Every row gives one point. The points of each table are mixes of a few directions, plus a little noise. Count the directions of each table, and those that both share. Where both have some left over, give the other angles between the two spaces (their principal angles), to ten degrees, smallest first.

First (5 x 3):
[[  2   1  -3]
 [-27  -9 121]
 [ 21   9 -97]
 [ -3   0  13]
 [  6   2 -28]]
Second (5 x 3):
[[ 12   4 -54]
 [ 17   9 -86]
 [  4   0 -18]
 [-13  -2  46]
 [-26  -8 108]]
Directions: first 1, second 1, shared 1

First (6 x 6):
[[112  18  81   0 -17  37]
 [ -7 -22 -20 -23  68 -28]
 [-42  20 -16   4  26 -53]
 [-16  -7 -14  22 -90  68]
 [-74  34 -30  22  -7 -54]
 [ 27 -40  -5 -23  20  33]]
Second (7 x 6):
[[ -46   60    7   54 -117    9]
 [  15   -6    7   -1  -12   20]
 [  -5  -44  -29  -25   44    9]
 [   0  -17  -10   -5   -9   24]
 [ 121    1   73  -27   70   -8]
 [  12  -10    0  -15   44  -18]
 [ -96   18  -50   20  -19  -38]]
Directions: first 3, second 3, shared 3

First (10 x 11):
[[ -11   -9  -14  -15  -25   -3    0    8   -5   33   -4]
 [ -14  -11  -20  -13  -29   -6   -1    4   -8   42   -7]
 [  -2   -7  -11  -10  -16   -1   -3    6    1   14   -6]
 [ -11   -2   44  -36   10   11   21   38   17  -19   18]
 [ -11   -7  -45   17  -33  -13  -11  -24  -23   62  -17]
 [  58   30   28   63   78    7  -21  -40   16 -121    5]
 [ -56   10   57   -7   19    4   49   21  -18   39   29]
 [  -1   -5   -5  -17  -12    0   -2   13    4    8   -2]
 [  27   11   -3   32   25    0  -16  -25    4  -41   -5]
 [  26  -10  -27  -11  -18   -1  -23    3   14  -17  -13]]
Second (10 x 11):
[[ -1  21  -7  -8  33  29  15  44 -60  27  14]
 [ 39   6 -19  -7   9  -9 -40  -3   7   2  -4]
 [-76  34  -6   3   2  18 105  -9  10  45  45]
 [ 32 -11   7 -12   1   7 -26  19   5 -58 -13]
 [-26 -19   6  20 -45 -27   3 -41  19  -4 -16]
 [ 14 -35  29   2  20  15 -28  27 -15 -12 -25]
 [ 26  -9 -52  13  17  18 -15  -9  13  20 -16]
 [-17  17 -56  21 -24  -1  26 -32  -6  28   1]
 [  1  -4  51 -15  -2 -26 -17  -3  24 -12   7]
 [  8   2  46 -18 -12 -25 -23   7   3 -36   5]]
Directions: first 3, second 6, shared 2; angles 90

First (10 x 14):
[[  -4    9   80   47  -39   -3  -11    9  -11   30   18   26   19    1]
 [ -11   29   42   24   11   -2   32   48   -9   33   12   -9    4   50]
 [ -15  -18  -54    3    6  -13   -1   32  -63  -46  -60   -7   34  -45]
 [   3  -26 -107  -41   47   -3   37   -1  -11  -41  -48  -33   -6    0]
 [   5  -55  -23   -2   -2   26   15  -26  -19  -63  -39   -1   19  -53]
 [ -22   31   64  -30   74   83  -13   15   44  -14    0    6  -26   -9]
 [  14   -7   24   60  -80  -69   -5  -12  -31   66  -18   39   27   17]
 [  19   39  -10  -43  -10  -28  -49  -52   76   62   66    9  -58   42]
 [  25  -31  -15   -9  -12    3   31  -48   37   -4   24  -10  -17   19]
 [ -17   29    6  -11   10    2  -34   33  -12  -22   40  -17    6  -19]]
Second (8 x 14):
[[-28  72 -72 -65  76  -5 -31  71   6 -35  88 -71 -19  14]
 [ 18 -34  -4  10  -2   7  57 -14  12  -3 -12 -11   4  21]
 [-18   5 121  33 -43  40 -66  -1 -14  -6   8  50  17 -61]
 [ 24 -40 -39  -1 -29 -15 -20 -74  21 -12  -4  21   2 -39]
 [  1 -12  12  54 -30 -25  -8  -9 -22   4  16  24  45 -32]
 [  3 -16  24   0   4  25  46   9  -9   5 -48  -3 -12  29]
 [ -8  -3 -18 -37  10  14   4  22 -27  -7 -83  -4 -22   8]
 [ 12  25 -24   6  10 -42  23  -1  30  58  42 -10 -11  59]]
Directions: first 6, second 6, shared 5; angles 40

First (8 x 24):
[[  -2   -8    1   -4    2   -4   -2   -4    9    5    0    4   -2   -1
     3   -1    0   -5   -2    6   -2    2    5    0]
 [  -6  -27    0  -18    0  -18   -8  -12   37   17    1   15  -11   -5
    14   -5    4  -22  -10   19   -6    6   19    2]
 [ -12  -53    4  -29   -1  -31  -15  -18   70   33    0   27  -17  -10
    21   -7    8  -38  -16   32  -12   12   34    4]
 [   3   20   -1   12   -1   12    5    9  -26  -12   -1  -10    7    4
    -8    3   -3   14    7  -13    4   -3  -13   -1]
 [  11   45   -2   27    0   29   12   18  -61  -27    1  -24   16    6
   -21    7   -7   33   15  -29    9   -9  -29   -5]
 [  16   73   -5   43    3   47   19   27 -100  -46    0  -40   29   11
   -32   10  -12   53   24  -47   15  -16  -50   -6]
 [  -7  -32    4  -19   -1  -22  -11  -13   44   17    1   17  -12   -5
    15   -5    4  -25  -12   21   -7    9   21    4]
 [  -5  -21    1  -11    0  -13   -6   -7   27   12   -1   11   -7   -3
     9   -4    1  -13   -6   12   -4    7   13    2]]
Second (8 x 24):
[[ -2  -6   0  -4  -1  -4  -1  -2   8   5   0   4  -3  -1   2  -1   1  -5
   -1   4  -1   2   4   1]
 [ -7 -32   2 -18   0 -20 -10 -11  43  20   0  16 -14  -5  14  -4   5 -23
  -10  21  -7   7  21   2]
 [  5  22  -3  13   1  15   6   7 -31 -14   1 -11   9   3 -11   3  -3  17
    7 -14   5  -4 -15  -2]
 [ 10  43  -3  26   2  27  11  16 -57 -27   0 -22  16   6 -18   6  -6  32
   13 -27   9 -10 -28  -4]
 [-20 -90   6 -52  -3 -58 -25 -33 121  55   0  48 -34 -14  41 -14  14 -66
  -28  59 -18  20  60   8]
 [  6  26  -1  15   1  17   7   9 -35 -16   0 -14  10   3 -11   4  -4  19
    8 -17   5  -6 -17  -2]
 [  5  28  -1  15   1  17   8  10 -36 -17   0 -14  10   4 -12   4  -5  20
    8 -17   6  -7 -18  -2]
 [  2  10  -1   6   0   7   2   3 -14  -6   0  -5   4   2  -4   0  -2   8
    3  -6   1  -3  -7   0]]
Directions: first 1, second 1, shared 1

First (10 x 32):
[[   2   -1    5   -3    1    2   -5   -2   -3    2   -2    2    1   -1
     0    2   -4    3    2   -1    0    1    0   -1   -1   -3    0   -1
     5    2    0    3]
 [  37   26   42  -27   -8    1  -50  -17  -24    7   -3   24   18  -12
    15   -3  -39   32  -11  -10  -13   10   12  -17  -10  -35   13  -14
    51   12   -1   38]
 [  41   30   48  -29   -8    1  -54  -18  -30   13   -4   25   19  -13
    15    0  -41   35  -11  -12  -13   11   15  -19  -11  -39   12  -14
    52   16    2   41]
 [ -89  -60 -101   64   21    1  119   38   61  -22   10  -55  -44   27
   -32    4   88  -77   26   23   32  -22  -29   39   23   83  -30   31
  -120  -29    1  -89]
 [ -46  -31  -53   33   11    1   61   21   30  -12    5  -27  -23   15
   -16    3   44  -41   13   10   15  -11  -14   21   11   46  -18   15
   -61  -16   -2  -46]
 [ -39  -27  -46   29   10    0   55   19   27  -10    6  -26  -19   13
   -16    4   40  -35   13    9   12  -10  -12   19   10   39  -14   15
   -55  -12   -1  -41]
 [  38   26   43  -26   -9   -1  -52  -17  -26   10   -5   24   19  -11
    14    0  -37   32  -11  -10  -13   10   15  -17  -10  -39   14  -13
    50   12    0   38]
 [ -15   -8  -17   10    2    0   19    6    9   -4    2   -8   -8    3
    -7    0   14  -12    5    4    5   -4   -5    6    2   13   -6    4
   -18   -5   -1  -15]
 [  49   30   53  -34   -9   -1  -63  -21  -31   10   -4   29   22  -12
    18   -3  -47   43  -12  -12  -18   11   14  -20  -12  -47   16  -16
    64   14   -1   48]
 [  24   15   26  -18   -5   -1  -30   -9  -17    7   -2   13   10   -6
     8   -2  -22   20   -7   -5   -8    9    9   -9   -8  -23    8   -9
    31    7    1   24]]
Second (8 x 32):
[[ -42  -24  -36   48   12  -34  119  -15   58   10  -23  -61    3  -20
   -44   23   61  -22  -17   17   14  -22  -25   22   23   84  -26   41
   -37  -33   -5  -58]
 [  -6   43   24  -44    8   61  -14   -1  -19    7    6  -36    1  -19
    -5  -13  -19  -10   -9    4  -17   18   18   26    8  -17  -14    3
     7   14    6   37]
 [ -14    2  -25   30  -30   31   18   -3    3  -13    7    5    4  -11
   -21   -8   -5  -11   38    4    3   -3    0   -1   15   -8   14    6
    -2  -17   18   -3]
 [  37  -29   10   -6    9  -56  -67   14  -17   -3    5   67   -7   33
    45    4  -16   27   -8  -16    9   -1   -4  -36  -30  -29   18  -30
    13   19  -15   -3]
 [  27   14   40  -44  -39   16 -121   -5  -43  -30   14   42   10   39
    39  -31  -43   10    5  -22  -14   -6   35  -16  -34  -46   13  -23
    29   30   21   65]
 [ -35   18   -2  -44   13   61  -17   20   -8  -15   15  -47  -17   20
     4  -22   10  -42   -8    3  -10    1   18   42    0    9  -31    4
   -41   19   11   21]
 [  12  -13   15   17    9  -66   36  -25   25   15  -27  -10   18  -11
   -11   23   20   22  -34    0    4  -16  -13  -11   -4   40   -9   16
    17  -13   -9  -22]
 [  21  -11  -27   44   23  -16   45   13    1   27    6   43  -10  -38
    -7   23   -9   25   30    6   15   28  -29  -27   21  -36   33  -16
    14  -18  -24  -41]]
Directions: first 1, second 5, shared 1
